Each row is a point. The points of each table are mixes of a few directions, plus a little noise. Count the directions of each table, and those that both share. Where both have some left over, give the other angles between the two spaces (their principal angles), to ten degrees, smallest first.
In the rows, zero is written as 128.

First (5 x 2):
[[ 77  90]
 [124 125]
 [208 189]
 [112 116]
 [119 122]]
Second:
[[ 98 104]
 [121 124]
 [ 98 106]
 [227 204]
 [140 136]
 [ 96 103]
 [116 120]]
Directions: first 1, second 1, shared 1

First:
[[147  95 160 128]
 [103 126  74 154]
 [137 146 187  85]
 [137 176  95 134]
 [135 133 142 121]
 [ 34  95  54 152]
 [203 123 185 123]]
Second:
[[181 157 242 184]
 [124 125 117 122]
 [118 123 107 118]
 [162 146 200 164]
 [107 117  83 106]
 [ 95 111  59  94]
 [110 118  89 108]]
Directions: first 3, second 1, shared 0; angles 40

First (9 x 6):
[[130 115 133 170 130 117]
 [121 166 115   7 123 159]
 [130 117 132 163 130 119]
 [131 113 134 177 130 115]
 [130 122 131 149 129 122]
 [127 132 127 115 127 131]
 [123 155 117  40 124 151]
 [130 117 132 163 129 119]
 [130 115 133 170 130 117]]
Second:
[[173 167 159 114 122 142]
 [102 124 133  95 166 114]
 [121 144 133 132  95 175]
 [155 156 158  93 159 112]
 [166 140 137 139 117 120]
 [ 99  94 102 143 136 107]
 [ 84 104 116 110 161 109]
 [112 107 111 139 130 117]
 [141 116 104 187  64 155]]
Directions: first 1, second 3, shared 0; angles 40

First:
[[143 108 139 159 135 136 151 122 164]
 [118 110 137 123 105 100 142 116 127]
 [109 163  96  95 136 191 144 156  76]
 [147 115 138 158 140 129 131 124 164]
 [105 115 124 112 102 134 172 127 105]
 [149 115 137 160 143 133 130 125 167]
 [136 206 103  88 170 125   7 149  86]
 [116  93 148 129  92  75 147 105 136]]
Second:
[[110 166 111  98  55 111 148  95  98]
 [170 123 167 137 172 133  84 152 116]
 [150 158 148 108 101 117 105 119  88]
 [ 90 124  93 127 102 126 167 112 148]
 [139  97 138 153 185 142 116 153 154]
 [173 107 169 149 198 140  81 163 131]
 [140 117 139 137 155 133 115 140 134]
 [154 137 152 124 136 125 102 134 108]
 [ 98 135 100 119  91 123 159 109 133]
 [ 57 116  61 129  85 128 203 102 170]]
Directions: first 3, second 2, shared 0; angles 40, 50

First (9 x 11):
[[131 144  84 100 138 152 156 200 191 128 125]
 [ 92  86 149 159 115  87  84 159 125 145  77]
 [141  68 137 126 119 157  92 102  86  91  93]
 [131 183  95 113 148 127 166 189 191 153 153]
 [114 119 161 153 119  97 107  94  94 139 125]
 [137 173 107 121 149 127 152 170 170 149 149]
 [138 105 148 161 156 109  65 175 123 146  82]
 [100  95 158 139  90 109 121  57  78 116 124]
 [169 180 113  78 116 188 208   7  93  86 223]]
Second:
[[135 145  71 149  95 136 182  35 134 176  92]
 [120 109 106 131 109  97  84 159 160 183  80]
 [115 133 156 123 131 124  82 200 152 118 180]
 [100 142 126 134  88  85 114 112 148 180 145]
 [115 163  91 173 129 117 127 194 204 190 117]
 [146 124 137  39 157 138 211  84  75  52 126]
 [137 120 113 140  99 159  95 114 140 137 152]
 [141 106 144 105 134 145 116 118  99  91 134]
 [125 131 206 221 198 141  98 185  89  76 147]
 [147 108 130  65 141 136 174  80  80  77 107]]
Directions: first 4, second 6, shared 3; angles 60

First:
[[186   7 133  80 138 112 212 181 111 119 120 122 114 133]
 [112 119 110 145 167  69 104  96 153 122 158 159 123 126]
 [108 146 117 192 176 158 155 116 119 131 157 130 111  77]
 [108 138 140 153 155  32  77 126 178 124 160 151 138 141]
 [125 169 143 131 106 129 127 162 124 111 129 109 171 114]
 [ 76 187 105 109  93 189 113  57 109 131 119 141 158 103]
 [110  62 145  96 105 192 207 123 108 151 115 129 121  94]
 [133 199 126 159 120 154  87 134 121 127 116 107 126 141]
 [151 131  94  92 126  84  93 108 127 105 122 143 143 162]
 [168 119 167 123  94 161 104 176 132 157  82  89  76 192]]
Second (11 x 14):
[[155 122 131 147 123 174 114 136 130 164 110 124  75 165]
 [165 112  64 145 147 128 116 107 151 155 167 204 132 152]
 [ 99 143 202 119 105 149 135 156 102 113  75  40  96 121]
 [188 111  93 163 134 188 102 127 147 193 127 170  63 191]
 [181 110  78 157 139 166 107 119 150 182 144 186  89 178]
 [ 63 143 132  85 135  31 160 113 116  47 160 123 238  45]
 [114 131 129 118 130 106 135 125 126 110 137 127 153 110]
 [114 135 159 123 118 135 131 138 117 120 107  91 118 122]
 [126 132 164 132 115 157 125 144 118 137  96  87  91 140]
 [ 82 138 129  98 134  59 152 116 121  71 153 127 207  69]
 [118 131 127 122 130 113 132 125 127 116 134 128 146 116]]
Directions: first 6, second 2, shared 1; angles 50

First, 11 rows:
[[147 114 113 129 120 106 132 111 140 112 120 158 128 128 123 134 117 129]
 [117 138 137 127 138 135 126 135 118 142 131 110 131 138 130 132 135 132]
 [204   7 126 192 163  67 127  83 106  85 103 115 120  68 137 126 135 143]
 [132 123 125 127 117 133 129 130 135 118 129 135 122 111 129 117 124 120]
 [130 166  82  79  30 156 142 141 207  74 136 234 104  84 117  83  80  77]
 [106 163 129 109 115 150 128 144 136 138 136 131 128 138 126 123 126 121]
 [117 146 129 120 130 131 128 131 127 139 130 128 133 147 126 136 128 131]
 [138  99 138 143 121 151 124 144 125 109 133 103 111  66 139  91 135 111]
 [106 149 145 129 161 128 123 132 102 165 130  92 143 173 129 154 145 148]
 [101 156 146 125 160 132 123 134 102 168 132  92 144 177 128 154 145 148]
 [112 148 138 126 155 119 126 124 109 159 127 110 144 177 125 158 138 148]]
Second:
[[130  69  96 126 204 100 112 184 113 168  99  98 115 115 141 156 165 176]
 [134 144 132 128 109 138 127 119 136 115 142 138 125 127 121 119 118 114]
 [ 97 146 158 131  98 127 159  84 112 127 110 127 163 151 141 127 117 119]
 [202  93  60 120 190 134  55 226 169 125 176 133  47  74  94 126 150 144]
 [103 145 154 131 101 128 154  90 115 126 114 129 157 147 138 126 117 119]
 [149 108 104 125 158 125 105 164 137 134 136 124 103 111 121 132 140 140]
 [121 148 143 129 100 136 139 104 129 116 132 136 139 136 127 120 115 112]
 [110 160 156 131  83 138 151  83 125 113 128 139 152 145 130 117 108 105]
 [106 139 149 130 109 126 150  99 116 129 114 127 152 144 138 128 121 123]]
Directions: first 3, second 2, shared 0; angles 40, 70

First, 11 rows:
[[132 135  98 119 118 131 111 110 150 151 135 150 113 145 133 132 134 119
  147 140 129 121 105 126]
 [131 137  99 118 118 131 113 110 149 148 131 149 113 146 133 130 131 119
  145 139 129 120 106 124]
 [113 153 116 101 101 136 142 115 145 118  81 131 116 155 122 115 109 114
  122 125 133 100 113 114]
 [111 143 146 116 123 132 154 135 120  99  84 109 132 134 120 110 104 129
  106 112 127 116 137 115]
 [150  45 249 192 164 104 164 202  44  82 191  58 196  23 115 168 172 157
   82 111 139 180 225 188]
 [130 147  84 143 181 130  88 115 133 157 158 153 113 143 148 103 109 153
  153 127  96 156 103  94]
 [120 146 115 125 144 132 124 124 129 127 116 131 122 141 132 109 108 136
  129 121 116 130 119 107]
 [132 124 122 127 120 128 123 124 135 136 135 134 125 129 128 136 137 122
  134 135 133 125 124 135]
 [136 111 140 132 116 124 131 133 126 129 140 125 134 115 125 145 146 121
  127 134 139 127 137 147]
 [132 122 127 125 114 127 127 125 134 133 132 132 127 128 126 139 139 120
  132 135 136 122 126 138]
 [120 144 113 110 110 133 131 116 144 129 103 136 117 148 126 121 119 117
  130 129 131 110 113 119]]
Second (9 x 24):
[[136 132 146 105 124 124 147 148 108 130 119 112 118 132 131 125  96 154
  121 105 148 125 150 121]
 [130 117 111 148 130 128 106 112 144 138 152 145 133 121 129 139 161 109
  141 150 117 134 111 140]
 [ 78 140  89 187 140 146  98  71 180  88  99 155 163 128 112 107 191  49
  125 178  61 124  68 124]
 [135 136 150  99 124 124 153 152 105 126 111 108 117 134 130 121  87 159
  117  99 150 123 154 118]
 [137 111 110 149 130 126 101 114 143 148 166 148 131 119 132 146 165 112
  147 152 122 137 113 146]
 [179  88 120 127 123 113  98 139 122 193 219 147 111 111 146 177 155 151
  166 141 161 149 140 164]
 [108 145 135 124 129 134 144 127 127 101  88 117 133 136 121 107 110 124
  111 118 117 118 127 112]
 [119 141 140 115 127 130 147 136 118 112  98 114 127 134 125 113 102 137
  114 112 130 121 137 115]
 [129 141 152  99 124 126 157 151 104 118 100 105 119 136 128 115  83 157
  112  97 146 120 153 113]]
Directions: first 3, second 2, shared 1; angles 70

First:
[[123 144 106 132 100 108 160 138 126 171 138 126 107 142 121 147 151 154
  162 127 105 105 107 148  97 162 134 123 109 119 137 143]
 [ 97 138 101 112 127 138 114 150 103 151 158 134 130 144 128 113 147 155
  163 135 122 118 135 159 111 164 158 115  95 112 145 126]
 [124 138 113 130 112 116 147 135 126 156 136 127 116 137 126 139 144 144
  149 127 114 113 116 140 108 151 133 124 115 121 134 137]
 [ 38 146  67  79 144 172  63 185  55 167 210 146 148 165 131  69 166 187
  206 153 127 115 161 206  98 206 212  92  44  87 171 113]
 [142 131 131 138 114 111 154 120 142 138 116 124 117 126 124 146 130 127
  126 124 121 120 114 121 121 127 114 133 137 132 123 136]
 [173 114 167 150 132 115 145  95 164  91  84 120 127 104 128 148 101  88
   76 117 138 146 121  81 156  75  85 148 177 151 104 130]
 [153 119 149 140 130 121 137 111 148 108 104 124 127 115 128 140 112 106
   99 122 133 136 123 102 143  98 105 139 155 142 114 128]
 [174  96 190 143 165 143 103  86 162  43  77 123 152  89 137 123  74  61
   42 120 164 171 146  65 189  39  83 153 194 162  96 113]]
Second, 9 rows:
[[127 106 161 140 135 133 126 115 123 122 126 112 134 114 152 142 116 133
  101 134 158 145 141 116 146  96 102 135 146 115 122 150]
 [153 113 113 121 137 135 137 152 140 143 142 116 117 141 163 144 140 151
  135 136 121 111 145 147 131 125  91 116  94 146 142 131]
 [184 125  60  99 121 129 147 154 194 101 132 105  95 157 121 120 131  88
  144  97 114 119 127 102 146  97 143 132  85 164 158  99]
 [ 54 132 206 163 137 126 116  93  65 151 119 126 154 107 124 132 107 145
  111 140 163 164 126 116 127 122 137 139 180  78  96 163]
 [ 18 167 196 163 153 124 120 121  33 207 129 136 150 140 115 125 120 174
  163 143 122 146 121 145  97 172 156 122 145  87  93 149]
 [ 64 139 180 151 119 123 109 103  58 160 132 161 160  99 122 131 137 174
  124 161 136 128 119 166  95 183 133 121 167  81 105 158]
 [184 121   7  79  61 119 149 154 193 101 166 124  90 141 110 120 173 116
  160 109 120  91 110 145 112 150 173 125  74 122 189 120]
 [195 129 146 128 166 135 109 119 167  69  78 161 146 111 121 117 103  78
   84 127  94 123 135 112 150 111  83 127 157 205 100  75]
 [174 121  84 108 123 129 140 141 179  99 127 111 106 143 124 123 126  94
  130 105 124 126 129 104 147  97 134 134 105 154 148 108]]
Directions: first 2, second 5, shared 1; angles 80

First:
[[173 151 155  83 227  84 182 177 180  87 162  89 152 113 164  26  91 119
  109 125 144 163  86 130 204   7 110 168 177 104 109 111]
 [106 104 145 135 107 160 113  86 134 164 110 120 141 109 137 181 145 155
  142 133 169 128 157 124 108 157 103 127 116 105  66 157]
 [124 122 127 123 128 133 130 125 133 132 121 127 131 125 127 124 122 121
  130 130 129 127 131 128 126 125 125 123 127 125 126 130]
 [108 112 126 139  97 151 111 101 119 151 110 135 128 125 121 168 139 134
  138 132 137 119 149 126 102 166 123 114 111 126 113 142]
 [182 180 145 142 168  72 137 174 115  78 198 120 111 146 147 109 153 177
  104 112 127 148  88 129 167  97 150 182 154 137 145 110]
 [163 173 125 156 129  86 118 163  94  89 180 140 100 157 126 134 158 163
  110 114 106 129 100 129 137 141 163 158 134 154 174 108]
 [118 133 107 156  81 132 102 123  92 130 125 154 106 148 105 164 147 129
  130 125 100 109 135 129  96 186 153 112 107 154 170 123]
 [ 87  78 125 101 118 174 135  90 158 171  68 121 155 101 124 124  95  85
  148 144 144 121 159 127 112 123  96  88 117 105  90 146]
 [122 113 135 108 148 136 143 123 153 136 113 114 145 113 136 105 108 112
  131 133 141 134 131 128 140  98 110 124 135 112 105 133]
 [ 99 112  92 139  76 149 108 118 102 142  94 158 113 143  93 144 121  87
  137 133  86 101 142 130  88 180 148  84 101 156 183 119]]
Second, 9 rows:
[[109  91 117 117 105 169 170 152 135 142 113 166 132 139 156  72 107 101
   88 174 103  72 163  75 133  67 112 140 102 142 175 101]
 [126 136 165 139 129  59  98 130 111  99 109 108 107 150  90 120 136 162
  128  84 108 162  60 152 114 130 137 152 168 131 100 146]
 [124 127  80 109 145 181 147 133 138 148 136 147 140 114 143 131 108  86
  141 148 129  98 176 122 140 145 144  75 103 146 178 112]
 [152 176 113 176 106  96  93 118 127  94 161 127  85 153  76 182 137 120
  130 101 116 136  99 159 109 187 179 115 126 123 144 111]
 [143 162 141 150 131 134 131 136 159  94 190 147 128 107 169 117 142 122
   96 158 150 119 132 102 134 136 140 164 134 119 117  87]
 [131  81 121 129  42 119 127 127  59 172  57 123 126 157  92 132 142 125
  140 132  87 144 133 137  98 103  72 140  88 119 145 160]
 [142 173 131 127 168 102 100 126 133  98 161 111 134 102 132 143 141 130
  155 109 145 169 102 160 132 187 152 117 160 131 109 126]
 [ 98  90 152 107 184 158 156 106 180 154 112 112 132 133 140 134  98 173
  115 110 174  91 148 103 158  68 130 118 142 117  78 152]
 [127 113 132  97 141 136 129 128 110 153 109 112 163  99 154 120 141 135
  157 136 144 159 142 139 134 127  88 129 129 124 104 154]]
Directions: first 3, second 6, shared 1; angles 40, 40

First (11 x 32):
[[ 92  88  84 123 130 129 113 143 161 179 124 150 114 171 155 100  53 178
  141 149 124 149 138 133  94  95 132 127  74 159 159 151]
 [ 99 184 132 153 132 162 157  77 130 130 148 158  97 125 128  98 154 141
  103 145 118  81 162  93 168 128 160  81 181 140 130 107]
 [119 109 144 119 134  85 102 159 122 139 147 151 105 156 109 161 141 123
  131 176 157 141 108 147 127 120 165 127 132 118 157  86]
 [141 171  85 156 111 159 159  82 145 132 104 132 130 143 146  77 116 158
  114 147 101  92 169  75 139 118 143  98 150 144  84 161]
 [171 132 145 122 121 117 130 139 106  92 111  93 160 102 114 149 159  96
  129 103 134 135 110 137 129 152 107 149 134 105  98 134]
 [145 104 130 114 128 112 116 158 117 119 115 105 151 124 125 141 121 120
  135 112 142 154 107 155 108 140 109 150  98 122 130 137]
 [139 121 108 122 127 117 127 162 106 120 101 103 159 140 129 108 113 149
  114 122 166 153 115 164 104 156 124 123  83 138 138 141]
 [124 100 133 108 139 121 117 173 104 118 117  98 158 116 128 129 113 130
  125  87 164 167 100 187 101 159  97 143  71 134 160 133]
 [133 138 167 132 127 131 127  90 146 123 161 149  97 103 116 172 167  82
  147 132  83  99 134  86 162 100 131 144 195 101 104 106]
 [143 168 187 132 133 142 145  97 104  83 151 118 126  70 103 162 205  70
  121  93 116  98 123 116 173 152 116 130 195  98 107  97]
 [102  93  92 126 127 134 116 128 167 173 128 149 112 159 154 111  64 162
  148 142 104 139 142 115 102  88 124 136  94 150 141 154]]
Second:
[[115 132 130 139 124 112 118 105 157 156 154 177  79 160 122 147 135 128
  139 194 105 102 144  84 147  83 176 117 175 121 123 101]
 [105 135 131 149 120  99 110  86 181 179 176 217  39 187 118 163 141 129
  147 249  86  82 157  48 163  46 216 107 215 116 120  78]
 [146 122 126 113 134 150 142 160  88  89  91  61 196  83 135 101 118 127
  113  37 160 163 105 189 101 190  61 144  62 137 134 166]
 [129 128 128 127 129 129 129 130 126 126 126 125 131 126 129 126 128 128
  127 124 130 130 127 131 126 131 125 129 125 128 128 130]
 [126 128 129 130 127 125 126 124 133 133 133 136 119 134 127 132 130 128
  130 140 124 124 130 120 132 120 137 126 136 127 127 123]
 [144 123 126 114 133 149 141 158  91  92  93  65 191  86 135 103 119 128
  114  43 158 160 107 185 103 186  66 143  67 137 134 163]
 [128 128 128 128 128 128 128 128 129 129 129 129 127 129 128 129 128 128
  128 130 127 127 128 127 128 127 129 127 129 128 128 127]
 [121 130 129 134 126 119 123 116 143 143 142 153 103 145 125 138 132 128
  133 162 116 115 136 105 138 105 153 122 153 125 126 114]
 [135 126 127 122 130 137 133 141 112 112 113 100 156 110 131 117 124 128
  122  90 142 142 119 153 117 153 101 135 101 131 131 144]
 [132 127 128 126 129 131 130 133 122 121 122 117 139 121 129 123 127 128
  125 113 133 133 124 138 124 138 117 130 117 129 129 135]]
Directions: first 5, second 1, shared 1

First:
[[116 148 108 125 133 197 171 117 132 102 154 174 209 125  61 152  87  85
  178 210 110 153  96 138 126  74 181 125 113  78 147 142]
 [ 82 144  95 106 128 169 192 108 138 122 118 178 176 134  73 127  64  89
  165 205 119 148 107 138 145  73 207 110  98  71 161 162]
 [151 133 134 140 131 157 121 132 126 111 156 133 163 122 110 149 136 120
  143 144 120 136 115 130 115 122 119 138 135 124 123 117]
 [134 114 141 130 125  81  99 136 125 146 111  97  74 129 172 111 155 156
   94  73 140 111 150 121 129 163  92 130 138 162 115 119]
 [150 143 126 141 133 192 139 126 126  95 172 153 205 118  77 161 119  99
  169 184 111 149 100 134 112  97 141 139 131 101 131 121]
 [153 122 144 140 129 114  98 138 123 128 137 106 113 123 151 132 157 144
  114  96 131 120 135 124 118 152  90 138 144 152 112 111]
 [166 117 154 145 130 103  81 142 121 129 140  91 100 123 163 133 175 154
  104  76 133 115 140 120 113 167  71 143 151 167 103 101]
 [131 113 141 129 124  76  99 135 126 149 106  95  67 131 177 108 155 158
   91  69 140 110 153 122 132 165  93 129 136 164 116 121]
 [ 67 115 109  95 120  60 152 117 137 171  55 124  44 145 168  77 101 147
   91  97 147 110 158 126 164 138 158 102 106 131 146 159]]
Second (9 x 32):
[[121  98 127 141 144 113 107 124 126 138 160 128 136 153 171 104 147 159
   99  90 136 122 131 136  94  94 157 139 132 127 155 145]
 [122 162 120 106  68 167 136 129 135  44 137 170 169  82  73 154  82 147
  150 204  92  81 154 129 142 138 131 150 166 125 150 162]
 [102 149 125 113  84 153 139  68 150   7 147 171 173  61  50 142  98 181
  150 213 126  84 170  79 124 129 149 130 153 128 143 112]
 [120 104 156 156 149 120 126 148 115 196 141 131 113 185 190  96 149 119
  119  76 102 145 132 166 108  98 131 160 114 129 130 142]
 [130 141  98 134 152 140 103 131 131 139 106  96 121 132 108 144 126  93
  126 142 132 145 106 122 142 149 116  77 106 132 103 120]
 [129 122  86 137 128 129  93 117 137 127 115 107 139 102  84 146 121  87
   98 184 133 133 121 118 149 165 128  98 101 123 119 100]
 [120 118 190 140 147 115 172 134 118 186 126 133  93 179 188  98 155 128
  162  62 118 156 135 141 113  98 115 164 115 135 110 115]
 [129 138 154 125 159 129 148 150 117 147 132 123 107 174 182 110 141 159
  155  50 136 139 113 139 104  89 124 119 143 137 123 170]
 [179 118  93  98 119  86 126 153 126 162  89  90 100  87 111 158 132  73
  101 130 175 147  86 123 178 188 111 117 116 112 116  90]]
Directions: first 2, second 6, shared 0; angles 50, 90
